Each point is reached from the start by the listed moves, each made 0, 1 or 2 times, or once backwards (-1), plus a little noise. Is the number of moves made odd or even? Then give how often each move was made.
(in the rows, 128 means zero)

Moves:
(1): [153 136]
(2): [101 156]
Start: [127 136]
Points:
[ 99 199] -> odd (1, 2)
[152 180] -> odd (2, 1)
[204 124] -> odd (2, -1)

Moves:
(1): [147 142  86 137 193 120 138]
(2): [118 167 115 128 138  75 109]
(3): [107 178 136 150 141  81 138]
(4): [117 107 194 121  88  70 120]
Start: [142 130 112 124 135 137 136]
Points:
[ 91 233  99 165 138 113 151] -> even (-1, 0, 2, -1)
[127 173 143 150 173  21 151] -> odd (1, 0, 1, 1)
[140 164 127 119 171  16 118] -> odd (1, 1, 0, 1)
[178  36 137 104 136 172 145] -> even (1, -1, -1, 1)

Moves:
(1): [118 117 116 121 132 132 138 115 127]
(2): [130 127 132 118 112 121 171 137 122]
(3): [146 107 147 134 116 159 134 111 125]
(4): [151 151 137 137 125 134 141 126 110]
(5): [129 141 121 110 120 142 127 139 133]
(6): [108 130 157 142 122 129 139 117 137]
Start: [124 124 130 124 129 119 121 136 118]
Points:
[156 218 112 100 119 128 139 172  95] -> odd (0, 0, -1, 2, 2, 0)
[127 108  92  64  97 111 183 179 120] -> odd (0, 2, 0, -1, 1, -1)
[ 67 104 173 121  92 115 249 106 122] -> even (2, 2, 0, 0, 0, 2)
[184 120 168 126  95 201 145 111  97] -> even (0, 0, 2, 1, 1, 0)
[108  90 204 148 106 209 121  68 138] -> odd (1, -1, 2, 0, 1, 2)
[105 111 121  78  91 113 193 168 129] -> even (0, 2, 0, -1, 1, 0)

Moves:
(1): [132 133 134 114 122 126 128 139 127 122 139 124]
(2): [132 139 127 130 115 128 128 133 118 141 114 123]
(3): [125 116 130 134 123 134 119 139 134 138 122 124]
(4): [123 131 117 125 112 118 131 128 127 139 134 124]
(5): [143 127 128 133 144 126 124 128 132 115 128 138]
(6): [141 125 128 128 132 127 126 125 140 139 129 119]
(7): [129 132 133 134 123 137 132 137 132 130 119 127]
(8): [130 119 130 127 107 145 124 135 127 122 122 125]
(9): [119 116 128 124 117 126 129 134 127 124 121 124]
Start: [123 128 131 125 134 127 125 112 128 128 132 119]
Points:
[140 130 148 139 105 165 104 163 126 133 109 120] -> odd (1, 1, 2, 0, 1, -1, 1, 1, -1)
[110 142 112  92   7 131 139 140  94 155 113  82] -> even (1, 2, -1, 2, -1, 0, 0, 2, 1)
[146  90 146 134 133 154 104 133 148 117 109 115] -> even (0, 0, 1, -1, 1, 1, 0, 1, 1)
[163 131 129 125  90 124 115 152 145 175 100  86] -> even (1, 2, 1, 1, 1, 2, 1, 0, 1)

Moves:
(1): [136 129 130 118 129 138 130 131 151 120 123 114 118 143 122]
(2): [129 134 122 133 141  96 110 135 109 133 118 127 138 157 146]
(3): [118 123 120 147 143 130 104 140 117 135 117 142 128 121 109]
(4): [131 135 122 160 135 119 142 142 115 116 128 118 129 111 131]
(5): [127 154 118 121 133 156 129 132 136 128 131 154 143 124 131]
(6): [134 139 121 120 133 136 139 122 141 132 135 127 119 120 127]
(7): [127 139 151 131 125 130 154 115 129 126 127 126 126 139 124]
(8): [ 91 147 109 146 121 148 137 132 140 123 139 146 134 132 120]
(9): [138 133 111 153  90 110 151 116 103 103 117 121 122 113 118]
(10): [123 124 126 123 128 123 131 134 131 127 119 134 134 130 121]
(11): [134 117 128 124 135 114 140 113 115 128 138 133 129 136 128]
(12): [134 134 128 133 120 117 134 142 123 126 133 138 121 131 121]
Start: [127 128 127 122 126 151 125 138 117 138 120 129 143 138 124]
Points:
[ 97 171 145 174 202 154 142 174 156 150 115 123 103 197  77] -> even (2, 1, 2, 1, -1, 2, 2, 1, -1, 0, 0, 1)
[195 100  98 109 111 157 108 136 103 120 122 167 102 130  51] -> odd (2, -1, 2, -1, 1, 0, -1, -1, 1, -1, 2, 2)
[ 75 185  74  55 114 249 109 150 191 145 117 194 198 140 135] -> even (0, 0, -1, -1, 2, 0, -1, 1, 0, 2, -1, -1)
[223 209 116 125 112  96 243 104  63 105 158 149 130 146 154] -> odd (0, 1, -1, 1, 2, 2, 1, -1, 1, -1, 2, 2)

Moves:
(1): [126 122 143 109 129 137 129 126 123 134 118 123 136 114 127 132 120 125
 124 127 116]
(2): [130 128 134 135 121 133 133 122 119 121 119 125 131 132 128 117 120 134
 135 124 132]
(3): [121 124 124 122 124 127 129 142 130 113 128 117 139 113 128 120 134 139
 130 119 144]
(4): [130 139 126 129 134 126 129 127 130 125 139 133 136 127 130 129 129 123
 123 140 121]
(5): [137 118 136 107 123 138 134 125 114 125 129 133 127 129 126 111 121 122
 126 141 140]
(6): [139 113 134 127 132 135 129 121 121 118 120 142 132 115 125 141 127 124
 118 117 135]
(7): [133 117 130 129 143 139 125 126 112 133 138 131 123 119 119 144 142 134
 144 139 134]
(8): [ 94 129 133 134 131 117 124 145 127 118 130 134 126 132 134 126 111 125
 134 140 113]
(9): [132 136 127 130 116 120 123 135 132 129 129 126 141 129 126 129 119 135
 121 136 132]
(10): [112 136 135 143 125 146 140 127 133 130 129 128 130 141 143 135 124 133
 129 123 143]
(11): [125 134 142 124 118 128 126 120 130 142 130 123 127 117 136 129 120 116
 127 120 139]
(12): [130 119 127 121 128 128 121 123 130 124 130 128 144 133 133 132 135 135
 145 118 126]
(13): [144 115 135 138 138 125 131 132 124 127 114 133 141 124 128 122 131 117
 126 139 127]
(14): [138 125 125 126 129 145 128 127 128 131 130 141 145 129 119 123 144 113
 125 116 134]
(15): [130 121 126 119 125 121 137 124 129 130 128 133 136 122 123 118 128 127
 128 132 130]
(16): [120 128 146 134 124 121 125 126 139 128 133 120 123 143 125 123 130 129
 128 121 121]
(17): [114 121 129 131 130 134 121 122 138 127 137 129 125 128 127 128 130 129
 135 131 124]
(18): [129 129 126 118 136 126 124 123 127 131 126 126 128 126 124 127 128 132
 130 130 133]
Start: [128 132 138 130 115 126 123 135 144 139 131 134 116 117 130 129 140 125
  94 128 106]
Points:
[ 50 120 172 154 100  98 116 155 175  65 138 158 166  63 120  88 110  97
  74 102  91] -> even (0, 2, 2, 2, -1, 2, -1, 2, 0, -1, 1, -1, 0, 1, 1, 1, 2, 0)
[149   7 195  27 178 152 127 158  94  88  83 206 189  50  73  79 151  54
  71 150  91] -> odd (2, -1, 1, 0, 2, 2, 0, 2, -1, -1, -1, 0, 2, 2, 1, 1, 0, 2)
[185  93 114 196 145 139 120  83 143  90 126 181 158 122 141 172 164 148
 126 132  83] -> odd (-1, 2, -1, 2, -1, 2, 0, -1, 0, 0, -1, 2, 1, -1, 0, -1, 2, -1)

Moves:
(1): [116 133 130 122 129 120 130 129 126 130 126 135 122 131 133 130 135 130
 129 128 136 124 130 138 129]
(2): [132 123 155 122 128 131 146 127 121 115 128 132 124 127 119 140 119 136
 129 121 118 123 116 119 128]
(3): [120 121 120 121 128 113 125 130 129 119 134 138 129 126 130 115 122 130
 128 120 133 136 127 125 125]
(4): [137 120 131 120 126 130 120 132 136 130 131 139 119 128 134 129 137 131
 130 127 121 125 131 135 136]
(5): [133 140 112 131 131 117 134 137 128 113 135 126 121 132 129 128 116 115
 120 136 127 124 117 124 131]
(6): [123 126 135 125 124 139 127 114 134 131 134 146 130 135 127 121 120 124
 136 138 129 133 136 123 126]
(7): [129 130 125 134 128 124 123 121 128 129 136 127 125 134 130 127 116 144
 126 122 120 122 121 133 120]
(8): [132 119 141 125 132 118 138 121 134 121 133 126 129 117 123 132 131 120
 134 124 131 134 126 127 132]
(9): [135 133 129 128 121 130 121 134 123 130 144 126 124 114 127 116 126 122
 133 132 132 129 130 126 138]
(10): [123 134 133 128 128 139 121 121 133 135 112 124 122 142 125 117 137 128
 129 126 137 130 134 131 131]
(11): [124 133 117 128 130 123 133 134 125 133 121 122 122 139 122 133 127 140
 132 124 126 118 134 122 127]
(12): [137 117 140 127 112 132 128 123 130 136 118 114 141 127 147 118 119 127
 128 130 121 145 141 144 129]
(13): [119 139 127 127 122 119 119 120 128 127 116 124 136 124 122 128 153 124
 130 131 128 123 138 129 117]
(14): [115 129 123 118 120 130 136 112 131 126 104 126 118 141 135 137 126 135
 132 121 142 127 128 124 133]
(15): [136 128 134 120 140 135 130 113 124 129 115 131 136 115 118 135 130 115
 141 120 125 125 120 133 125]
(16): [123 117 124 112 138 127 131 117 127 123 120 126 127 121 139 135 119 130
 120 130 126 133 136 132 124]
(17): [132 132 124 126 132 119 127 127 126 125 122 130 135 118 131 130 133 128
 124 131 131 129 136 134 130]
(18): [127 120 130 130 126 117 121 127 119 124 129 114 132 134 135 130 128 124
 129 134 134 129 123 127 141]
(19): [127 143 128 127 129 125 128 131 121 130 126 118 136 130 126 131 130 130
 127 116 129 140 136 126 123]
(20): [118 129 123 144 130 141 132 121 128 126 124 126 142 122 136 126 126 128
 137 115 110 126 135 122 125]
(21): [134 126 131 127 132 120 134 134 128 132 127 123 124 133 135 135 124 128
 124 124 131 115 130 122 131]
(22): [120 132 126 126 121 129 128 137 122 120 131 131 122 131 120 131 121 130
 135 106 139 127 149 129 134]
(23): [124 127 122 130 136 135 126 125 124 125 121 141 121 124 132 131 130 131
 132 136 126 130 135 127 113]
(24): [130 124 128 128 133 131 115 135 144 136 123 137 131 115 137 133 126 129
 133 125 115 124 136 133 132]
Start: [119 128 133 129 126 126 131 131 124 124 133 131 140 130 141 140 137 126
 127 115 125 116 138 116 139]
Points:
[154 112 158  73 154  95 134 154 113  84 205 216 136  42  69 145  94  76
 190  74 145 105 171  74 172] -> even (-1, 1, 2, 0, 0, 2, -1, 1, 2, -1, 1, -1, 0, -1, 2, 0, 1, 0, 0, -1, 1, 2, 0, 1)
[ 82 163 102 152  86  94 132  74 102  40  75 125 126 126 165 122 156 142
 157  83 125 107 156 125 132] -> even (0, 1, 1, 1, 2, -1, 2, 1, 1, 1, 0, 1, 2, 2, 0, -1, 2, 1, -1, 2, -1, 1, 2, -1)
[120 126 170 156 132 199  88 113 156 128 118 200 182  24 119 107 214  82
 198  85  81 121 205 143 135] -> even (0, 0, 0, 1, -1, 0, -1, 1, 1, 1, -1, 0, 1, -1, 1, -1, 1, -1, -1, 2, -1, 1, 1, 1)
[ 98 124 147 151  91 188  85 110 175 156  78 173  99 186 203 106 137 147
 165 170  85  79 177  93 147] -> odd (0, 1, 0, 1, 1, 2, 0, -1, 1, 2, 1, 1, 1, 1, -1, -1, -1, 1, -1, 1, 1, -1, 2, 2)
[ 71 222  53 110 138  77 120  87  91 124 109 118 120 174  90 132 169 124
 142 134 173 111 127  73  76] -> odd (0, -1, 1, -1, 1, 1, 1, 0, 1, 0, 2, -1, 2, 1, 1, 0, -1, 0, 2, -1, 0, -1, 1, -1)
[122 161 219 142 155 149 144 113  99 143  99 102 139  85  99 173 130 168
 212   7 105  86 148 138 179] -> even (2, 2, -1, -1, -1, -1, 2, 2, 2, 2, 2, 0, -1, 0, 2, -1, 1, 1, 1, 1, -1, 1, 0, 2)
[ 88 210  65 119 150  87 127 158 111  92 101 140 150 110 101 162 157  88
 130 108 147  81 152 116 151] -> even (1, 0, 0, -1, 2, 0, -1, -1, 0, 0, 1, -1, 1, 0, 1, 0, 2, 0, 0, 0, -1, 1, -1, 1)
[ 90 140  69 108 196  85  98 140 144 103  98 153 163  77 151 151 172 130
 117  37 106 135 226 120  88] -> odd (-1, -1, 2, 1, 0, -1, 0, 1, -1, 1, 0, -1, 1, -1, 0, 2, 1, -1, 2, 1, 1, 1, 1, 1)
[141  86 109 107 173 145 105 140 149 113 142 198 137  50 177 161 140  58
 161 107  83  90 163 151 146] -> odd (1, -1, 0, 2, 1, 0, -1, 0, 0, -1, -1, 0, 0, -1, 2, 1, -1, 0, -1, 1, 1, 1, 1, 1)
[136  85 225 102 145 138 135  83 175 193  69 142 160 134 171 120 151 115
 136 140 129 123 167 173 120] -> even (2, 0, 0, -1, -1, 1, 0, 1, -1, 2, 0, 2, 0, -1, 1, 0, 0, -1, -1, -1, 2, -1, 0, 1)
[174 121 158 136 114 138  83 164 160 159 166 216 102  65 228 142 133 179
 122 166  55  70 156 175 137] -> even (2, 1, -1, 2, 0, 0, 2, -1, 2, -1, -1, 1, 0, 0, -1, -1, 2, -1, -1, 0, 1, -1, 2, 2)
[ 95 171  68 118  90 104 151  97 129 112  74  98 165 143 181 106  73  95
 153  59 148 141 209  92 127] -> even (-1, -1, 2, -1, 2, 1, 0, 0, 1, 0, 1, 2, 1, 2, 1, 0, 0, -1, 1, 1, 2, 1, 0, 0)

Moves:
(1): [130 121 126 132 110 131 141 127 123 127 120 123 137 129 140 128 112 131
 130 113 120 128 124 127 125]
(2): [129 122 139 121 131 129 124 128 117 126 133 124 126 127 121 125 127 129
 134 132 122 131 136 126 112]
(3): [128 115 125 124 134 127 128 131 130 131 130 132 119 127 127 116 141 131
 130 124 133 136 136 129 129]
(4): [120 125 119 131 133 136 139 131 130 130 132 127 126 135 128 124 137 126
 133 125 132 133 122 127 129]
(5): [138 133 142 108 125 132 143 134 124 138 131 128 134 118 132 139 128 123
 122 137 140 126 129 130 123]
(6): [121 111 117 141 131 126 130 124 119 124 123 128 116 130 133 123 131 128
 135 124 125 134 128 133 127]
(7): [128 129 130 124 118 128 132 133 128 134 124 132 133 123 128 128 134 127
 127 129 122 126 125 131 127]
(8): [116 130 133 127 122 134 136 123 128 119 125 109 124 135 135 142 142 120
 123 135 124 133 137 124 130]
(9): [121 134 127 138 133 126 133 127 132 116 133 124 128 130 133 132 132 128
 139 131 130 131 130 133 138]
(10): [122 127 140 112 113 143 132 127 130 134 120 131 119 139 117 127 126 133
 137 122 134 132 128 132 124]
(11): [125 126 131 121 127 127 141 126 133 131 125  98 130 118 141 142 127 125
 124 140 118 128 120 123 140]
(12): [134 131 137 122 130 131 135 130 124 135 130 125 125 122 125 147 126 132
 132 129 119 124 138 127 128]
(13): [125 134 117 117 127 123 131 139 129 124 113 121 149 127 135 128 129 120
 119 152 129 136 130 115 125]
(14): [127 120 118 113 135 147 139 127 148 125 126 127 139 133 129 127 141 134
 124 144 140 132 138 143 122]
(15): [124 112 121 118 126 121 126 134 110 146 125 121 128 131 140 142 132 138
 127 118 137 118 128 124 121]
(16): [127 134 130 131 131 130 129 135 132 132 131 128 120 125 130 130 130 125
 129 129 124 122 136 133 134]
(17): [127 132 129 137 121 125 127 115 131 133 127 135 134 141 125 116 117 129
 131 119 130 133 126 137 123]
(18): [116 125 119 135 142 127 123 135 137 121 129 131 127 129 114 123 129 123
 133 119 137 127 128 136 137]
(19): [123 123 135 131 150 131 124 131 136 126 120 146 125 138 124 124 130 134
 135 120 130 119 122 133 129]
(20): [114 125 139 132 116 143 139 127 116 140 131 129 121 118 129 112 134 136
 120 120 131 137 125 132 136]
(21): [133 126 130 134 123 132 129 126 123 127 120 124 133 143 122 126 132 129
 135 126 136 128 131 131 123]
(22): [121 129 148 126 132 154 126 140 147 128 125 129 130 121 126 139 136 118
 127 132 140 144 139 150 138]
(23): [125 128 135 122 113 145 132 123 139 138 119 127 131 122 122 125 131 127
 133 123 139 133 133 130 117]
(24): [127 140 123 127 132 128 128 124 122 121 122 113 131 133 135 137 132 124
 130 126 128 128 129 131 130]
Start: [131 139 120 129 129 124 123 124 130 138 133 130 136 131 134 136 138 127
 128 132 131 124 131 137 119]
Points:
[ 89  75 144  92  88 221 222 103 117 181 119  38  84 125 140 159 249 151
 138 153 133 178 186 199 141] -> even (-1, 0, 2, 0, 0, 2, 2, 1, 0, 1, 2, 2, -1, 2, 0, 0, 0, 0, -1, 2, 2, 0, 0, 1)
[102 158 178 141 103 199 234  93 144 174 158  80 112 113 183 165 191 134
 129 102 167 155 204 206 159] -> even (1, -1, 2, 0, 2, 0, -1, 2, 2, -1, 0, 2, -1, 1, 0, 2, 2, 0, 0, 2, 0, 0, 1, 1)
[ 90  87 201  79 104 174 169 112 124 150 106  75 102 101 167 133 183 155
 145 113  97 145 128 143 115] -> even (1, 2, 2, -1, 0, 0, 2, 1, 1, 1, 2, -1, -1, 0, 0, -1, -1, -1, 2, 1, -1, 0, 1, 1)
[ 86 177  70 113 101 141 178 101 106  69 115  50 184 152 174 124 170 108
 108 188 120 186 157  99  98] -> odd (1, 1, 0, 1, 0, 0, -1, 2, 1, 0, -1, 0, 2, 1, -1, -1, 0, 0, -1, 1, -1, -1, 0, 2)
[ 48 101  52 129 192 172 194 167 207 115  84  85 199 151 229 155 204  87
 105 187 180 184 149 223 171] -> even (1, -1, 1, 1, 1, 2, 1, 1, 1, -1, 1, -1, 2, 2, 1, 1, 2, 1, 1, 0, -1, 2, -1, 1)
[109 156 226  72  84 210 182 123 157 172 123 187 104 125  82 127 126 158
 168 101 132 115 166 144  82] -> odd (1, 1, 0, 0, 1, -1, 0, 1, 1, 2, -1, 2, 0, 0, -1, 1, 0, 0, 2, 1, -1, -1, 2, -1)
